Each row is a point. The points of each table are mixes of a few directions, plus a little noise. How many directions does each table use, and how many do they share? Where both have some left over, give the other angles between the two spaces (their principal angles), to ten degrees, smallest first.

First (7 x 3):
[[ -3.3  -0.8  -2.5]
 [ -0.7  -0.4  -1.6]
 [  1.2   0.6   2.1]
 [  6.8   1.1   2.5]
 [  3.3   2.4   9.4]
 [  1.8  -2.1 -10.1]
 [ -9.0  -0.7   0.2]]
Second, 7 rows:
[[  0.8   0.4  -2.8]
 [  5.7 -10.3   8.6]
 [  2.0  -1.8  -1.1]
 [ -3.3   1.4   5.0]
 [ -0.7   1.5  -1.6]
 [ -0.3   2.8  -5.6]
 [ -4.3   6.0  -2.6]]
Directions: first 2, second 2, shared 1; angles 60

First, 7 rows:
[[ -0.1  -3.5   1.8 -15.8   2.3   2.2  -8.2  -0.7]
 [  2.4  -3.1  -2.0  -4.4  -6.4   4.8   3.3   0.0]
 [  1.3  -2.3  -1.1  -5.3  -4.8   3.6   2.0   0.1]
 [  0.9  -0.1   0.9   7.5   7.8  -2.9  -6.2  -1.5]
 [ -1.0   2.9  -1.1   6.2  -4.3  -0.8   7.5   1.3]
 [ -3.8   4.7   1.6   2.6   2.4  -4.5   1.3   1.3]
 [  0.4   1.5  -0.1   9.1   3.0  -2.3   0.1  -0.4]]
Second:
[[ 10.8   1.3  -2.9  -3.0  -1.0   3.8   1.9  -1.1]
 [  2.6   2.9  -6.9   0.5   0.8   7.3   1.1  -0.1]
 [ -4.7  -2.8   0.4   2.2  -4.1   2.2  -7.1  -0.5]
 [ -2.9  -6.0   5.7  -0.3  -1.7  -3.4  -4.8   0.5]
 [ -4.4   1.6   6.5   2.2  -0.9  -6.7   3.9   5.8]
 [ -7.5  -4.8  -3.5  -1.5  14.9   1.0   5.0   0.2]
 [ -5.3   1.7   2.9   0.7   3.1  -6.8   3.3  -0.4]
 [  4.6   0.5  -3.3  -2.8   2.6   1.0   0.6  -5.2]
 [  0.4   1.1  -2.1   0.6  -2.1   2.1  -2.1  -1.6]
 [  6.5   4.7   3.1   1.6 -11.5  -0.5  -1.8   2.4]]
Directions: first 3, second 5, shared 1; angles 50, 80

First (11 x 12):
[[  4.0   1.1   0.8 -18.1 -13.5  -3.8  11.0  -2.8  -0.8  -7.3  -3.0 -14.2]
 [  0.0   0.0   0.0  -0.2  -0.2   0.0   0.1   0.0   0.0   0.0   0.0  -0.2]
 [ -0.1  -0.5  -0.8   3.9   2.6   0.2  -1.1   0.0   0.4  -0.6   0.6   2.8]
 [  0.5  -0.4  -1.0   2.7   1.8  -0.3   0.1  -0.3   0.5  -1.8   0.4   1.8]
 [  1.4  -1.0  -2.6   6.2   3.8  -0.9   0.7  -1.0   1.2  -5.0   0.8   4.0]
 [  0.1   0.2   0.3  -1.7  -1.2  -0.1   0.5   0.0  -0.2   0.1  -0.3  -1.2]
 [ -8.4   2.3   7.6  -1.7   1.1   6.8 -13.5   6.1  -3.0  23.7   0.5   1.5]
 [  2.1  -1.1  -2.9   4.6   2.6  -1.6   2.3  -1.6   1.3  -6.8   0.5   2.6]
 [  1.8  -0.3  -1.2  -1.4  -1.5  -1.5   3.4  -1.3   0.4  -4.8  -0.4  -1.6]
 [  0.9  -0.4  -1.1   1.6   0.8  -0.7   1.1  -0.7   0.5  -2.7   0.1   0.8]
 [ -2.2   0.1   0.9   4.2   3.4   1.9  -4.6   1.6  -0.2   5.1   0.8   3.7]]
Second (8 x 12):
[[  2.6  -1.7  -4.3   9.0   5.5  -1.8   2.0  -1.9   2.0  -9.0   1.1   5.6]
 [ -2.9   0.8   2.7  -0.4   0.6   2.5  -4.9   2.2  -1.1   8.5   0.2   0.7]
 [  4.6  -1.8  -5.2   5.2   2.3  -3.6   6.4  -3.4   2.2 -14.0   0.4   2.2]
 [  5.1  -1.7  -5.3   3.8   1.2  -4.1   7.6  -3.7   2.2 -15.1   0.1   1.1]
 [ -1.2   0.6   1.6  -2.7  -1.5   0.9  -1.2   0.9  -0.7   3.8  -0.3  -1.5]
 [ -2.4   1.5   3.9  -7.6  -4.5   1.8  -2.2   1.8  -1.7   8.3  -0.9  -4.6]
 [ -3.3   0.9   3.0  -0.7   0.4   2.7  -5.3   2.4  -1.2   9.3   0.2   0.6]
 [ -2.5   1.4   3.6  -6.7  -3.9   1.8  -2.4   1.9  -1.6   8.1  -0.8  -4.0]]
Directions: first 2, second 2, shared 2

First (10 x 20):
[[  0.5  -0.3  -0.7   0.6  -1.1   1.5   1.9   1.0   1.1   0.8   0.0   0.4
    0.6  -0.8   0.2  -0.3   0.1  -0.1   0.7  -0.4]
 [ -6.3  -3.2   1.4  -0.1   5.3  -2.6   5.0  -4.7   0.6  -3.6  -2.1   1.4
    1.1   3.4   1.9   0.0  -0.6   2.0   3.2   1.1]
 [  7.6   1.3  -4.0   4.9  -6.7   5.2  -3.2   7.5   1.4   4.9   2.0  -2.2
   -2.7  -6.1   1.4  -3.9   2.2  -3.1  -4.5  -4.5]
 [  5.8   2.1  -2.3   0.6  -5.7   4.1  -1.3   5.1   1.1   4.1   1.6  -0.3
    0.3  -3.8  -1.7  -0.4   0.7  -1.9  -1.3  -1.2]
 [  0.5   7.0   6.2 -11.0   1.4  -7.0 -12.1  -5.2  -7.0  -2.2   2.1  -0.3
    1.5   4.8  -8.7   9.3  -3.5   0.8  -1.5   7.2]
 [  1.9  -5.1  -6.5   7.9  -4.9   9.9  14.6   7.0   8.5   4.9  -1.3   1.8
    2.1  -5.5   4.6  -6.5   2.6  -0.7   4.2  -5.2]
 [ -7.8  -6.6  -0.1   7.5   8.1  -4.2   1.9  -4.3  -0.2  -5.8  -2.9  -1.8
   -5.4   2.0   9.5  -6.8   1.8   1.0  -2.1  -4.3]
 [ -3.6   0.4   3.0  -2.4   4.5  -5.3  -4.1  -4.7  -3.2  -3.7  -0.3  -0.5
   -1.0   3.6  -0.3   2.0  -1.0   1.1  -0.8   2.0]
 [  4.5   1.0  -2.1   2.2  -3.9   2.9  -2.0   4.1   0.7   2.8   1.2  -1.1
   -1.3  -3.4   0.2  -1.8   1.1  -1.7  -2.4  -2.2]
 [ -3.4   3.2   5.0  -9.8   2.9  -4.5  -0.9  -6.0  -2.9  -2.4  -0.1   2.6
    4.9   5.7  -7.1   8.4  -3.5   2.4   4.5   7.4]]
Second:
[[-9.3  8.4  5.5 -6.5 -7.7  1.9  5.8 -3.4  3.6 -1.1 -7.5 11.9 11.7  2.1
  -8.5 11.6 -2.1  3.2 14.9  1.8]
 [-7.7 -2.0  0.5  1.0  6.1 -4.4  5.5 -5.2  2.0 -0.2  2.9  2.4 -1.8  1.9
   3.7 -1.0 -2.0  2.5  6.0  4.8]
 [ 0.6 -0.4 -0.3  2.2  1.8 -3.4 -3.3 -2.1 -2.3  0.0  5.9 -3.8 -2.8  2.4
   2.1  0.5 -2.6 -0.8 -3.7  2.6]
 [ 6.2 -2.8 -2.9  2.5 -0.8  3.2 -1.4  4.7 -0.3  0.9 -0.3 -3.9 -2.3 -2.8
   1.7 -4.7  2.6 -2.0 -6.2 -4.0]
 [-0.9 -0.5  1.4  4.4 -2.1 -1.5 -2.5 -3.1 -3.3 -5.1  1.0 -4.6  2.6  6.7
   1.3  4.6 -3.1 -1.6 -5.6 -2.3]
 [ 6.1 -3.5 -1.2 -1.2  1.1  3.7 -2.8  5.2 -1.4 -2.0 -7.3 -2.5 -1.7 -3.6
  -0.3 -5.8  5.8 -1.2 -6.8 -7.0]
 [ 4.3  0.0  1.6 -7.8  4.8 -1.2 -7.9  2.2 -3.4 -1.3 -6.0 -0.2 -3.8 -3.8
  -3.4 -4.0  5.1  0.5 -4.1 -1.5]
 [ 1.1  2.4 -4.3  2.8 -4.9  3.5  7.2  3.4  6.3  9.7  8.5  3.5 -0.5 -5.1
   1.0 -0.8 -2.2  0.0  7.8  5.1]
 [-0.5 -1.6 -0.4  2.6  1.7 -1.8 -0.5 -1.6 -1.1 -1.0  2.8 -2.7 -1.4  2.0
   2.5 -0.4 -1.4 -0.5 -2.5  0.5]]
Directions: first 3, second 5, shared 2; angles 30
